Rows are points. The ring and each string are closed loops that go straight from each point to the next, and from the last back to the first. Before rounding, they use only three directions, however many columns there are. How many times does the string pass through the ring? Passing back the other way cancels.

Ring, 6 rows:
[[ 35 -14 -22  16]
 [ 26  44 -27  43]
 [ -6  72 -26  23]
 [-31  31  -9 -35]
 [-20 -23  13 -59]
 [ 14 -54   5 -39]]
String, 9 rows:
[[ 40  34  10  49]
 [ 57  11 -13  56]
 [ 41 -32 -50  14]
 [ 24 -45 -61 -13]
 [  7 -13 -39 -15]
 [ 16 -18 -39  -7]
 [ 16  -8 -62   2]
 [  9  10 -31   2]
 [ 17  21   1  14]]
Times through: 1
String:
[[-31  35  38 -38]
 [-57  49 -24 -51]
 [-49  51 -50 -38]
 [-38  48 -53 -26]
 [-52  81 -60 -21]
 [-32  82  -6  -3]
 [-12  56  17   1]
 [ -2  25   1  -6]
 [ -6  23 -11 -10]
 [-11  43  28  -7]
 [-34  53  17 -27]
 [-50  43   2 -50]
 [-29  26  32 -40]
 [-12  12  17 -28]
 [-14   4  -9 -33]
 [ -7   7  31 -27]
 [-22  -2  47 -52]
 [-38 -11  25 -74]
 [-37  -4  32 -70]
 [-17  12  41 -37]
 [ -6  18  34 -19]]
Times through: 0

Ring:
[[ -8  27 -58 -60   7 -10 -66 -46  14]
 [-21  24 -68 -48   5   3 -60 -50  27]
 [-31  15 -58 -22  -5  17 -32 -41  36]
 [-32  -9 -27   4 -14  21   7 -21  29]
 [-28 -33   2  15 -16  16  31  -5  12]
 [-12 -57  42  14 -16  -3  50  16 -19]
 [  7 -44  55   1 -18 -16  43  22 -28]
 [ 20 -18  49 -14 -19 -22  24  17 -24]
 [ 24  10  24 -34 -15 -25  -7   2 -14]
 [ 15  25 -13 -53  -5 -22 -41 -21  -3]]
String, 18 rows:
[[  -1  -19   -1  -35    1  -19  -15  -12  -17]
 [  -8  -44  -20  -64   26  -35  -46  -27  -42]
 [  -5  -22  -45  -85   32  -38  -77  -42  -35]
 [ -18  -34  -31  -49   18  -19  -38  -30  -21]
 [   3   47  -26  -28  -20    3  -28  -24   33]
 [   0   91  -58  -32  -27   18  -49  -42   68]
 [ -34   43  -98  -45    3   18  -72  -65   53]
 [ -54  -13  -94  -38   19   16  -58  -63   27]
 [ -32  -28  -36  -23    6    3  -19  -30    4]
 [ -17   -4  -14   -7  -14    8    2  -16   17]
 [ -14   15    5   25  -38   27   35   -1   42]
 [ -33  -55   30   47  -28   26   73   14   12]
 [ -38 -116   28    9    9   -7   46    7  -46]
 [ -24  -80    9  -19   13  -17   10   -6  -40]
 [   3    6   15   -5  -24    0   15    0   11]
 [  27   -5   75   14  -41  -11   58   35   -9]
 [  31  -27   75  -11  -23  -31   38   31  -39]
 [   9  -61   28  -48   14  -44  -10    1  -62]]
Times through: 3
String, 23 rows:
[[  -3   -2   21    9  -29    7   31    5   14]
 [  -2  -37   61   33  -35    5   72   29   -5]
 [  13  -31   86   38  -44    0   86   43  -10]
 [  24   11   69   23  -49    0   62   33    9]
 [   5   -2   20   -9  -21   -5   15    2    1]
 [  -1  -69   33  -28    8  -32   11    6  -53]
 [  18  -55   56  -28   -2  -39   19   19  -57]
 [  45   15   75   -9  -38  -26   36   32  -17]
 [  30   49   40    1  -47   -1   26   15   24]
 [  -6  -27    3  -26   -1  -14   -5   -9  -16]
 [ -11  -81   14  -39   20  -34   -6   -5  -58]
 [  21  -55   78   -6  -16  -32   47   33  -51]
 [  27   -4   80   20  -45   -8   65   38   -7]
 [   8    2   35    7  -32    0   34   12    7]
 [ -16  -53   11  -14    1  -12   12   -4  -24]
 [ -28  -88   16   -8    9  -12   24   -1  -39]
 [ -32  -87   42   35  -15    9   72   19  -19]
 [ -17  -21   34   43  -39   25   67   16   24]
 [  -5   10    9    8  -30   12   23   -1   24]
 [ -27  -52   -9  -14    5   -4    3  -14  -14]
 [ -47  -93   -5    2   12    2   23  -11  -25]
 [ -47 -105   -3   -3   17   -3   22  -10  -35]
 [ -19  -41   -4  -17    1   -7    1  -12  -13]]
Times through: 3
